Each row of a before or after table is a point. The points were changed in one or more steps. Then noise was added and the rows were shuffled. The steps act on columns, c1 being the first. Write out the steps. A step turns or swaps two columns, mirrors them in a line or flattens them onto one, adds a multiple of one to another, or multiplies or shifts one. Angles are multiples of 10 degrees, from the lower column toward the higher: turns from -170 to 170, lines from 10 to 170 but not 90. Use the fewest steps. Two steps may share a column if one is a turn and the other turns, adds or multiplies; they go together, in the order done. Otherwise the lowest column goes first.

Before (10 x 2):
[[-0.21  0.51]
 [-0.71 -0.55]
 [-0.05 -0.24]
 [ 0.15  0.34]
 [-0.49  0.34]
 [ 0.29  0.42]
 [-0.28 -0.07]
 [ 0.02 -0.32]
 [ 0.30  0.73]
 [-0.09  1.02]]
After (10 x 2):
[[ 0.10  0.34]
 [ 0.29  0.80]
 [ 0.27  0.48]
 [-0.09 -0.26]
 [ 0.05 -0.34]
 [-0.21  0.45]
 [-0.10  1.01]
 [-0.26 -0.17]
 [-0.68 -0.78]
 [-0.50  0.21]]
Steps: add 0.3 times c1 to c2

Before (11 x 4):
[[ 0.08 -0.17 -0.15  0.26]
 [-0.10  0.56  0.44  0.09]
 [-0.52  0.44  0.11 -0.28]
 [-0.11 -0.22 -0.43  0.53]
 [-0.35  0.39  0.01 -0.55]
 [-0.37 -0.86 -0.49  0.00]
 [ 0.49 -0.01  0.25  0.76]
 [-0.39 -0.25 -0.88 -0.34]
 [-0.24  0.67  0.16 -0.45]
 [-1.06 -0.41 -0.46 -0.10]
 [-0.39 -0.45 -0.03  0.17]]
After (11 x 4):
[[ 0.01  0.10  0.41 -1.02]
 [-0.19  0.37  0.55  0.15]
 [ 0.46  0.19  0.70 -1.27]
 [-0.70  0.24  0.01  2.22]
 [ 0.19 -0.86 -0.30 -1.03]
 [-0.75 -0.46 -0.38 -0.80]
 [-0.88 -0.43 -0.23  1.28]
 [ 0.49 -0.01  0.37 -1.60]
 [-0.37 -0.15 -0.17  0.67]
 [-0.34 -0.50 -0.85 -0.19]
 [-0.58 -0.02 -0.47  0.27]]
Steps: multiply c4 by 3; turn c1 and c4 by 30 degrees; swap c2 and c3

Before (10 x 8):
[[-0.92 -0.76  0.31 -0.07 -0.50 -0.73  0.52  0.56]
 [-0.85 -0.62  0.32  0.24  0.11 -0.55  0.18  0.23]
 [ 0.03 -0.53 -0.41 -1.10  0.07 -0.26 -0.48 -0.04]
 [-0.32 -0.04  0.67 -0.43  0.79  0.15  0.23  0.95]
 [-0.18 -0.26 -0.26 -0.91  0.18  0.24 -0.85 -0.12]
 [-0.84 -0.54  0.26  0.09 -0.63 -0.27  0.07  0.68]
 [-0.02 -0.15 -0.52 -0.91  0.13  0.40 -0.12 -0.31]
 [ 0.18 -0.04  0.23  0.04  0.54 -0.10  0.08  0.82]
 [-0.30 -0.75  0.71 -0.12 -0.53 -0.47  0.17 -0.04]
 [-0.22  0.48  0.41 -0.36  0.41 -0.33  0.03  0.53]]
After (10 x 8):
[[-0.93  0.06  0.07 -0.57 -0.49 -0.39 -0.38  0.50]
 [-0.32 -0.36  0.09  0.43  0.30 -0.48  0.31  0.52]
 [-0.03 -1.06  0.44 -0.53  0.30  0.19 -0.32 -0.05]
 [-1.03 -0.06  0.49 -0.76 -0.75 -0.67  0.12  0.42]
 [-0.87  0.30  0.24 -0.62 -0.11 -0.57  0.26  0.08]
 [ 0.09  0.02 -0.01 -0.06  0.39 -0.28  0.42  0.86]
 [-0.26 -0.05  0.05 -0.73 -0.47 -0.88 -0.19 -0.08]
 [-0.13 -0.88 -0.08 -0.28  0.69  0.34 -0.54 -0.14]
 [ 0.07 -0.87 -0.04 -0.20  0.16  0.63  0.09 -0.34]
 [-0.52 -0.47 -0.44 -0.08  0.40 -0.53  0.67  0.90]]
Steps: turn c1 and c8 by 10 degrees; swap c2 and c4; mirror c3 and c6 in the line at 120 degrees; turn c5 and c7 by 40 degrees
